Each row is a point. The points of each table are mixes of a few directions, plus a little noise. Count the directions of each table, and those that both share. Where both have some left over, give the other angles between the two spaces (their principal angles), to ten degrees, smallest first.
In the rows, zero is written as 100.

First (4 x 3)
[[107,97,15],
[71,112,89],
[111,96,138],
[111,95,158]]
Second (6 x 3)
[[145,81,108],
[43,123,85],
[150,80,103],
[89,105,66],
[71,113,58],
[104,99,181]]
Directions: first 2, second 2, shared 2

First (6 x 6)
[[167,89,116,115,108,88],
[129,105,116,86,114,123],
[26,50,72,81,47,156],
[28,116,65,105,112,39],
[115,106,105,88,122,100],
[135,134,126,125,97,95]]
Second (6 x 6)
[[87,142,28,114,141,121],
[118,44,195,81,46,72],
[111,65,160,89,65,84],
[98,107,89,102,107,104],
[95,120,65,108,121,111],
[93,121,63,107,121,110]]
Directions: first 4, second 1, shared 0; angles 60

First (11 x 11)
[[116,71,101,112,108,106,121,98,51,106,149],
[127,116,110,49,109,105,94,95,78,62,150],
[105,130,105,105,115,111,91,107,116,116,94],
[81,81,92,123,87,91,104,99,111,112,69],
[86,103,96,104,91,94,93,100,124,101,68],
[111,103,104,113,115,111,106,104,83,116,123],
[97,99,98,71,86,90,92,93,109,70,93],
[107,151,109,115,127,120,86,113,127,132,90],
[101,73,97,108,95,97,113,97,76,100,116],
[86,110,97,111,96,97,92,103,129,110,64],
[84,61,90,90,71,79,106,89,96,74,85]]
Second (11 x 11)
[[97,107,113,95,102,79,85,88,85,91,130],
[98,104,107,97,101,88,91,93,91,95,117],
[101,98,96,102,99,107,105,104,105,103,91],
[98,105,108,97,101,86,90,92,90,94,120],
[103,93,87,106,98,121,115,112,115,109,70],
[102,96,93,103,99,111,108,106,108,105,84],
[94,115,127,88,104,55,68,75,68,80,163],
[100,100,100,100,100,100,100,100,100,100,100],
[98,104,107,97,101,89,92,94,92,95,115],
[109,77,59,118,95,168,149,138,148,130,5],
[100,101,102,99,100,96,98,98,98,98,105]]
Directions: first 3, second 1, shared 0; angles 50

First (8 x 14)
[[125,85,119,111,147,108,93,53,143,66,115,144,121,102],
[78,95,128,84,67,63,123,105,66,71,99,57,132,115],
[121,92,122,104,144,93,99,64,145,74,116,137,120,115],
[129,67,128,120,149,121,89,27,136,35,115,149,139,82],
[77,138,77,78,65,70,113,171,82,166,91,61,62,131],
[90,126,46,101,73,127,86,158,79,177,82,87,38,85],
[104,71,133,106,108,98,104,53,96,37,107,104,145,88],
[76,125,48,96,48,120,93,169,53,174,76,62,43,82]]
Second (8 x 14)
[[88,76,83,115,61,145,87,92,43,84,82,79,100,41],
[82,63,109,112,53,127,98,75,29,47,85,63,131,44],
[117,134,104,85,150,60,107,119,173,141,119,133,80,165],
[84,69,126,103,65,101,109,72,49,38,94,66,144,71],
[102,103,77,107,97,124,88,110,95,122,93,106,78,82],
[110,119,37,115,107,155,70,133,110,175,87,126,30,71],
[99,101,146,82,116,45,124,84,124,64,118,96,141,147],
[116,134,117,80,153,44,115,114,179,130,123,131,93,178]]
Directions: first 3, second 2, shared 2

First (8 x 24)
[[84,79,114,99,107,104,81,97,99,87,99,68,86,115,135,90,109,93,107,94,108,64,73,127],
[81,94,138,101,97,101,63,110,105,100,114,89,62,111,145,88,93,113,64,129,95,102,86,137],
[87,103,123,96,100,104,76,107,105,100,105,96,78,111,125,94,90,107,77,118,94,101,97,118],
[115,121,89,101,92,96,114,104,102,113,103,133,111,86,68,109,89,109,88,111,91,138,126,76],
[93,76,113,107,100,97,87,100,98,91,106,77,85,104,130,91,114,97,101,98,113,74,73,128],
[85,135,93,73,112,117,95,103,108,102,82,113,110,117,84,107,71,99,100,101,76,113,129,73],
[160,13,66,167,78,57,163,78,68,91,127,73,126,47,84,96,185,82,155,52,170,57,36,122],
[97,176,62,56,115,123,119,101,112,113,65,153,142,111,27,125,49,100,108,96,56,150,177,18]]
Second (9 x 24)
[[84,98,82,81,120,117,101,89,99,82,74,71,118,120,101,101,101,78,144,65,100,55,92,89],
[71,96,65,64,138,132,103,79,98,65,50,44,135,140,103,102,103,58,182,32,101,14,86,79],
[92,99,90,90,111,109,101,94,99,90,86,85,110,111,101,100,101,88,123,81,100,76,96,94],
[102,100,102,102,98,99,100,101,100,102,103,103,98,98,100,100,100,102,96,103,100,105,101,101],
[125,103,129,131,69,73,97,118,102,128,142,146,71,67,98,99,98,135,31,157,100,171,112,118],
[75,97,72,70,131,127,103,82,99,71,59,54,129,133,102,101,102,65,169,43,100,30,88,83],
[133,104,139,141,58,65,97,124,102,139,156,162,62,56,97,98,97,147,8,176,99,195,116,123],
[106,101,107,107,93,94,100,104,100,107,110,111,93,92,100,99,99,108,84,113,100,117,103,105],
[113,102,115,116,83,85,99,109,101,115,123,125,84,83,99,99,99,119,63,130,100,138,106,109]]
Directions: first 3, second 1, shared 1

First (9 x 32)
[[150,92,105,88,108,115,107,73,104,94,120,88,60,107,59,121,67,95,114,107,124,95,135,83,86,118,127,135,98,88,134,124],
[63,108,78,50,100,91,63,132,94,56,120,101,104,140,88,91,150,116,114,106,91,77,82,121,46,86,93,106,64,96,84,109],
[90,83,78,121,73,95,80,85,124,114,124,120,70,115,97,111,51,98,99,73,108,68,113,109,58,92,118,118,122,112,107,90],
[77,86,85,121,71,94,93,94,122,121,98,123,99,106,124,99,59,109,84,75,102,99,97,127,81,83,91,96,130,130,97,70],
[100,100,134,133,103,124,150,86,87,115,85,79,153,49,141,62,143,101,102,117,92,124,82,85,190,111,89,69,93,73,88,106],
[107,103,94,74,100,91,93,107,105,99,81,110,90,121,92,117,71,113,86,97,107,126,105,119,72,91,83,102,115,134,109,82],
[129,129,139,125,144,96,136,110,68,120,51,78,135,44,113,98,139,71,89,125,83,141,91,56,195,121,86,63,99,82,87,104],
[105,86,88,83,83,106,90,87,116,93,117,108,78,126,86,109,66,114,103,90,117,95,115,119,58,95,107,123,107,114,117,100],
[81,118,99,104,120,89,85,125,81,88,103,93,112,90,99,92,156,81,110,108,78,75,83,78,112,103,106,88,75,72,76,113]]
Second (11 x 32)
[[118,111,106,50,123,100,99,114,85,74,88,88,101,120,76,108,116,111,103,121,107,129,103,106,88,101,86,105,83,107,110,108],
[84,74,129,166,26,145,173,32,124,137,111,99,138,35,181,43,93,128,93,88,102,91,97,121,171,120,97,72,114,79,96,101],
[96,91,76,98,113,91,62,113,106,89,131,104,71,130,67,115,91,85,116,90,104,67,107,88,58,88,125,128,95,92,104,106],
[125,125,90,123,151,50,68,135,88,136,51,117,71,99,72,158,50,49,72,87,88,122,109,63,100,93,97,91,145,138,98,67],
[62,96,79,89,110,93,65,132,97,76,124,100,110,128,93,88,136,100,116,98,91,76,79,103,73,78,104,108,79,89,83,100],
[67,127,113,122,88,80,118,115,87,124,47,113,140,59,155,86,129,99,68,99,68,119,72,111,142,103,60,43,113,116,61,76],
[118,70,97,128,67,128,113,49,124,108,150,98,70,96,93,94,60,104,118,86,123,58,128,96,87,113,139,133,104,75,126,120],
[122,115,98,78,112,86,91,105,93,94,88,101,75,109,74,126,89,91,95,106,102,104,115,94,78,109,101,106,100,110,109,106],
[106,110,102,87,94,97,104,97,96,95,91,101,92,97,99,105,103,101,96,105,97,100,105,103,92,110,95,96,96,102,99,107],
[80,113,99,63,107,96,92,125,87,72,94,95,119,114,102,89,145,113,103,114,89,108,82,114,88,95,81,89,75,100,85,105],
[120,68,109,95,109,136,119,82,109,93,128,80,113,114,90,82,88,117,119,110,127,124,106,99,120,89,114,127,96,89,128,106]]
Directions: first 5, second 5, shared 4; angles 90

First (8 x 32)
[[103,89,116,121,104,99,77,66,124,110,110,95,91,106,84,99,92,126,139,117,86,105,112,112,97,70,100,114,115,101,108,102],
[95,118,74,66,94,101,137,156,60,84,83,108,116,90,127,102,114,59,36,72,123,91,80,79,103,149,100,77,75,98,86,97],
[97,112,82,76,96,101,125,139,73,90,89,105,112,94,119,102,109,71,55,80,117,94,87,84,103,133,100,84,83,98,91,97],
[100,100,100,101,100,100,100,99,101,100,100,100,100,100,99,101,100,101,102,100,100,100,100,101,100,99,100,100,100,100,100,100],
[101,98,102,102,101,100,97,96,103,101,101,99,99,101,98,100,99,104,105,103,98,101,101,102,100,96,100,102,101,100,101,101],
[98,105,93,89,98,100,112,117,87,95,95,103,105,98,109,100,104,87,80,91,108,97,94,93,101,115,100,92,92,99,95,99],
[108,73,138,152,108,99,45,17,160,122,125,88,76,114,61,96,80,162,195,141,66,112,129,133,94,29,100,135,137,103,120,105],
[99,103,95,94,99,100,106,110,93,97,97,101,103,98,105,100,102,92,89,95,104,99,97,96,101,109,100,96,96,100,98,99]]
Second (9 x 32)
[[112,103,111,90,112,66,104,120,81,87,95,123,109,112,101,97,122,72,105,115,80,73,103,101,65,111,98,119,87,108,84,103],
[84,74,74,113,87,131,102,71,119,122,93,97,80,92,104,110,106,107,99,87,126,144,88,86,131,73,103,66,91,104,111,92],
[95,106,103,104,106,120,100,98,110,99,92,95,80,97,95,113,86,127,95,100,104,100,114,104,113,96,104,91,107,92,113,101],
[96,77,103,123,105,111,86,64,127,114,94,108,70,106,87,113,104,124,131,115,97,119,112,103,104,61,103,93,100,105,112,98],
[99,116,100,85,112,107,116,130,88,86,83,108,87,99,102,114,98,104,72,97,104,84,111,97,100,120,103,91,94,92,104,101],
[100,140,95,72,90,107,116,142,73,84,111,72,133,84,116,87,71,94,51,72,113,82,90,99,115,152,97,103,112,82,97,103],
[110,111,106,99,74,76,80,90,92,106,147,64,162,94,107,56,81,80,115,89,93,100,72,110,99,116,90,136,124,100,85,103],
[99,121,93,78,101,104,120,138,78,86,91,99,108,93,112,103,96,88,61,86,110,85,98,93,103,134,100,91,94,92,97,101],
[105,53,115,133,113,78,75,46,131,118,95,133,69,123,78,107,136,102,171,141,75,115,111,106,71,37,102,111,90,124,99,98]]
Directions: first 1, second 4, shared 1

First (10 x 32)
[[118,95,86,100,110,92,86,93,118,103,91,81,96,92,106,106,123,118,108,135,96,107,107,109,103,111,82,99,98,92,75,81],
[60,112,116,150,78,135,111,112,82,99,140,90,75,125,87,95,103,67,58,41,75,109,79,97,78,57,89,84,137,148,126,128],
[100,109,101,132,114,111,77,108,120,97,134,59,83,101,98,121,153,114,85,121,87,113,86,114,104,70,64,90,126,123,62,76],
[106,90,103,44,91,77,126,93,76,100,56,159,133,93,105,80,30,90,130,82,130,77,117,81,106,141,155,119,59,60,142,123],
[90,91,99,78,73,97,132,91,70,106,63,147,111,107,100,70,34,73,107,59,104,90,114,81,84,129,139,107,78,84,157,139],
[71,109,106,155,84,133,102,108,95,102,135,74,69,121,90,99,121,79,60,64,68,117,83,103,77,62,74,82,137,146,110,116],
[94,84,77,114,66,110,125,79,84,117,54,111,82,113,100,61,59,73,91,71,71,114,122,92,59,133,101,92,94,101,151,139],
[115,110,118,67,134,80,81,114,113,85,124,103,127,82,103,132,124,129,123,136,137,82,88,105,142,87,110,114,90,81,56,63],
[118,92,82,104,106,95,88,90,117,106,84,80,92,94,106,100,120,115,106,132,90,111,110,109,96,115,79,98,98,93,81,87],
[129,107,112,57,144,70,72,111,124,85,116,96,131,73,107,137,134,142,134,160,142,82,93,109,150,97,106,116,83,70,39,50]]
Second (8 x 32)
[[122,72,54,95,73,93,117,64,100,125,18,106,86,101,111,56,60,92,113,112,72,118,142,97,60,169,95,97,74,75,138,126],
[116,80,68,97,81,95,112,74,99,117,42,105,90,100,108,69,72,95,109,108,81,112,130,98,72,148,97,97,82,82,126,118],
[77,131,148,105,128,108,82,138,101,74,186,92,115,99,89,147,141,108,86,87,129,81,56,103,141,28,105,104,127,127,61,73],
[74,134,153,106,132,108,79,142,100,71,195,91,116,100,88,151,146,108,85,86,132,79,51,104,146,20,106,104,129,130,57,71],
[115,80,69,96,81,95,112,75,100,117,44,105,91,101,107,70,73,95,109,108,81,112,129,98,73,147,97,98,82,82,125,118],
[89,115,123,102,114,104,91,118,100,88,141,96,106,99,95,122,119,103,94,94,114,92,78,102,120,66,103,102,112,113,82,88],
[92,110,116,102,110,103,94,113,100,91,129,97,105,100,96,115,114,102,95,96,110,94,85,101,114,76,101,101,109,109,87,91],
[115,80,69,97,82,95,112,75,100,117,44,105,91,101,107,69,73,95,109,108,81,112,129,98,73,147,96,98,82,83,125,117]]
Directions: first 3, second 1, shared 1

First (8 x 32)
[[49,94,129,89,16,110,126,99,122,99,195,105,89,93,107,105,110,141,167,72,70,92,57,134,102,83,75,93,103,75,143,68],
[96,117,94,118,83,106,133,101,128,94,110,95,80,79,122,76,124,103,119,114,82,86,118,121,123,99,98,105,89,89,91,90],
[129,161,84,83,52,112,108,72,131,94,65,102,67,45,97,92,106,152,119,97,113,87,89,115,83,159,144,142,116,110,156,108],
[114,80,65,86,164,96,94,108,70,123,43,128,131,130,89,91,83,71,66,85,105,99,126,83,113,126,100,89,109,122,60,149],
[109,60,92,108,166,96,68,121,85,106,107,99,146,127,104,144,105,55,57,108,109,152,97,49,82,71,97,61,107,118,75,123],
[88,78,120,86,110,58,96,106,84,94,110,126,92,106,92,112,85,59,98,138,103,136,85,80,81,55,119,88,81,90,100,116],
[113,120,99,105,91,108,96,91,105,95,82,86,90,89,98,94,100,117,97,98,108,85,105,108,99,117,104,117,103,102,107,89],
[103,90,117,125,117,112,80,101,75,95,88,60,106,130,92,87,87,101,76,88,110,63,122,111,117,91,62,106,93,93,66,57]]
Second (9 x 32)
[[94,115,103,120,90,96,105,112,149,81,119,79,91,71,125,103,119,96,111,118,87,95,102,92,95,83,110,96,72,91,74,105],
[95,112,115,118,105,139,119,85,110,94,134,96,133,107,119,100,100,127,116,63,92,103,102,111,103,110,109,107,132,107,102,86],
[82,113,106,142,77,72,98,121,135,84,135,74,79,105,160,116,86,70,109,119,56,108,79,87,95,83,114,112,62,105,57,100],
[98,81,89,54,113,106,98,95,71,119,69,131,93,86,38,85,109,110,98,104,134,91,123,98,118,98,78,84,106,89,132,115],
[105,127,69,77,91,127,99,94,68,112,119,118,139,113,130,84,102,114,102,56,121,123,95,133,116,167,96,157,126,117,116,87],
[98,67,125,96,93,30,102,117,132,87,88,100,57,79,66,130,80,84,106,160,80,111,64,69,87,44,136,33,65,95,111,120],
[135,110,97,111,105,98,91,94,110,88,73,77,108,96,108,101,118,102,76,107,111,94,95,108,70,111,109,102,104,99,95,89],
[95,71,78,35,132,140,90,82,19,145,43,150,100,108,7,64,111,113,86,80,157,71,158,105,133,112,36,101,130,86,142,114],
[98,104,118,148,94,92,99,100,106,91,120,74,99,135,147,117,76,84,96,93,61,103,80,96,84,93,112,109,101,113,71,85]]
Directions: first 6, second 6, shared 0; angles 30, 30, 40, 40, 60, 90

First (10 x 32)
[[154,122,138,73,83,107,103,146,82,101,93,117,118,119,89,96,117,63,91,101,84,84,90,129,83,106,93,117,123,78,139,109],
[109,112,110,62,75,82,122,114,119,127,123,100,112,121,93,90,124,63,95,82,85,106,92,121,58,95,110,98,119,57,108,97],
[79,82,99,131,131,105,92,71,99,80,103,88,62,87,120,107,88,111,110,97,106,102,115,86,117,104,87,92,82,123,73,101],
[123,125,128,71,74,85,124,131,99,113,104,99,106,127,90,92,116,69,97,87,83,85,89,140,80,100,90,123,118,69,120,104],
[107,99,104,78,93,96,105,104,114,115,118,106,108,106,99,95,117,74,95,91,92,112,98,100,69,98,113,85,111,74,103,98],
[132,114,91,59,65,104,97,137,101,126,97,127,162,107,74,93,116,89,82,113,95,107,82,98,76,94,131,95,124,74,141,98],
[61,95,80,116,103,86,108,75,110,101,101,80,84,94,105,100,86,128,109,96,108,101,103,97,117,96,95,105,84,114,76,95],
[50,88,63,152,117,100,90,66,91,79,74,78,80,76,107,109,60,173,114,116,124,92,107,82,164,98,86,114,67,157,71,98],
[125,103,117,81,97,105,100,115,101,105,109,112,108,108,98,98,115,70,93,97,91,104,99,105,76,101,105,92,113,80,113,102],
[60,58,69,176,162,130,58,43,86,54,82,92,57,53,129,120,60,162,113,121,131,108,125,43,162,107,90,77,58,175,57,98]]
Second (8 x 32)
[[75,114,92,102,93,91,81,107,102,102,80,89,103,111,111,96,74,124,116,127,97,74,105,101,114,79,100,130,93,85,101,98],
[74,130,92,113,72,89,115,111,98,108,78,74,158,132,86,97,80,121,113,121,87,73,81,112,126,86,119,132,103,103,130,107],
[108,105,100,88,93,85,96,84,94,104,106,107,111,108,92,102,114,89,95,102,85,109,93,98,90,104,110,91,109,88,94,106],
[112,91,106,87,104,70,96,90,78,88,113,89,61,110,102,107,110,91,102,88,107,78,117,118,92,97,79,104,84,66,57,117],
[149,84,103,91,136,160,12,96,100,93,67,195,43,16,124,96,98,121,79,138,94,165,109,48,103,126,84,79,125,151,117,58],
[139,95,115,93,99,66,112,99,49,74,105,87,65,113,83,115,116,93,94,79,113,66,108,138,112,111,63,114,82,85,60,131],
[82,96,95,98,95,104,130,86,135,121,131,93,137,110,97,95,119,69,95,79,89,132,88,85,68,101,134,64,113,96,113,94],
[63,85,97,129,108,135,159,127,145,110,119,65,122,100,107,91,87,92,108,66,126,103,99,99,94,96,110,86,92,126,129,91]]
Directions: first 4, second 5, shared 1; angles 40, 40, 60

First (8 x 32)
[[96,87,118,86,70,117,106,105,83,106,92,86,103,79,112,107,124,90,95,71,79,79,78,91,119,100,110,89,94,101,98,89],
[89,88,114,104,99,104,64,98,91,80,111,103,106,93,111,72,77,118,113,97,94,101,118,90,101,71,126,102,78,134,68,76],
[128,110,83,112,127,85,129,110,134,61,111,99,115,145,93,52,63,107,119,120,124,111,134,90,81,90,130,94,81,79,101,125],
[88,116,106,92,81,100,101,98,85,146,99,106,83,71,87,195,156,70,77,94,64,87,52,115,97,129,46,95,122,68,134,93],
[113,95,91,115,93,95,84,117,110,114,57,83,109,128,100,54,45,144,139,106,76,117,113,92,130,118,100,107,95,136,93,107],
[92,90,82,85,115,111,130,76,92,113,91,107,84,86,106,92,128,85,62,97,166,107,97,121,108,116,88,120,147,102,106,121],
[90,109,112,95,85,101,93,100,88,118,110,104,92,79,94,160,135,79,88,94,69,86,72,104,93,106,77,91,100,80,115,87],
[104,105,93,111,131,88,93,95,118,61,130,113,106,119,98,69,74,106,107,121,128,112,135,97,72,70,126,103,83,99,83,100]]
Second (11 x 32)
[[68,115,126,108,111,87,37,86,87,84,165,134,91,67,91,175,122,80,89,116,71,92,97,104,50,56,90,95,73,92,85,51],
[104,71,103,83,88,123,126,97,90,84,83,82,108,93,124,35,100,104,94,72,137,92,108,91,128,93,142,101,104,124,81,108],
[115,98,96,93,101,105,137,103,109,81,104,92,108,110,104,78,107,89,95,92,119,93,105,93,99,98,121,91,96,79,106,117],
[98,107,90,134,119,75,31,110,114,101,85,109,104,133,89,67,18,158,151,138,70,135,136,98,99,93,92,116,81,151,75,85],
[92,67,101,76,75,130,121,89,73,123,59,80,95,73,124,63,120,102,80,64,131,93,84,105,148,118,107,111,133,135,92,108],
[122,112,100,98,93,97,137,117,115,91,103,89,111,117,92,110,108,84,106,95,82,88,92,89,92,107,107,80,85,59,121,115],
[82,109,118,104,100,93,63,95,92,93,136,117,96,80,95,149,115,87,95,106,73,92,95,100,73,76,93,94,80,93,94,69],
[119,100,95,95,98,103,139,109,112,88,96,88,109,115,101,81,105,91,101,91,109,93,100,92,103,107,115,90,96,76,111,120],
[117,118,81,115,132,79,113,104,130,79,114,109,105,135,86,86,73,104,111,129,117,116,125,101,74,97,102,101,94,77,108,119],
[103,106,104,103,87,98,95,111,99,116,89,94,101,102,95,120,99,104,111,98,66,97,87,97,106,112,85,94,95,95,110,97],
[80,95,86,89,95,109,102,80,79,158,64,106,74,73,100,135,132,96,68,97,124,111,72,130,127,143,45,126,162,118,117,109]]
Directions: first 5, second 5, shared 5

First (9 x 32)
[[106,56,87,90,101,100,110,86,132,89,70,70,81,82,127,128,112,79,68,125,78,139,105,115,72,95,88,27,129,104,102,76],
[122,54,107,100,109,43,56,135,134,75,74,96,74,86,95,117,124,104,126,102,98,89,107,124,82,64,140,78,90,105,124,75],
[96,117,89,79,100,158,171,34,96,117,116,70,115,95,146,121,81,62,35,126,80,144,78,91,95,115,46,55,139,90,78,130],
[82,118,94,119,86,105,80,127,76,109,98,128,108,115,64,66,95,132,127,81,120,79,119,86,117,125,109,145,80,109,99,82],
[108,107,106,86,109,109,124,75,103,102,114,84,103,96,124,117,94,78,79,108,89,110,83,101,98,90,88,85,112,91,95,126],
[90,76,92,124,86,69,43,157,101,90,68,126,85,106,52,71,117,142,146,83,122,78,136,101,102,113,134,124,76,118,114,47],
[118,153,139,94,121,74,92,103,78,103,157,121,122,111,95,98,90,99,135,75,113,46,67,98,127,63,126,179,65,82,103,168],
[96,90,84,89,95,136,139,64,106,107,92,74,100,92,130,116,93,76,52,123,83,141,96,97,87,116,63,47,133,100,89,97],
[87,130,103,115,92,103,84,121,74,111,111,129,113,116,69,70,92,127,130,78,122,72,110,86,122,119,109,156,76,103,97,100]]
Second (10 x 32)
[[76,107,109,127,93,114,150,68,122,124,99,100,98,94,105,91,87,79,58,129,94,120,130,122,100,112,62,105,95,135,122,56],
[86,132,101,92,129,72,138,76,147,87,122,108,117,76,143,86,79,86,74,117,63,106,123,129,111,78,100,78,94,123,118,81],
[94,67,87,77,103,98,55,118,98,50,71,105,95,78,93,117,116,117,101,72,88,93,99,88,84,100,126,58,123,71,96,76],
[108,131,104,104,117,74,138,88,136,117,127,91,108,101,127,81,82,82,99,130,87,108,110,121,111,72,99,105,77,128,110,121],
[135,53,125,120,68,75,48,147,41,135,93,105,57,137,70,137,153,128,153,82,144,68,61,99,97,121,109,150,112,84,94,105],
[124,94,81,70,133,125,73,96,82,76,96,121,128,105,92,92,89,115,86,86,105,121,92,74,86,95,107,74,89,104,113,112],
[103,96,82,81,121,123,93,87,106,75,90,107,119,92,98,89,85,99,78,100,95,124,107,87,87,94,101,68,93,105,110,97],
[89,100,131,127,31,108,68,139,5,139,112,100,66,130,65,136,146,134,161,51,139,31,50,74,127,156,101,189,140,37,46,125],
[96,77,84,102,74,117,88,112,113,90,69,59,86,97,75,99,101,91,121,104,110,109,102,83,87,92,108,85,103,78,77,123],
[92,143,93,97,128,98,156,67,147,103,122,99,125,88,131,71,63,73,69,132,78,122,124,115,110,77,86,88,76,133,116,106]]
Directions: first 3, second 6, shared 1; angles 30, 60
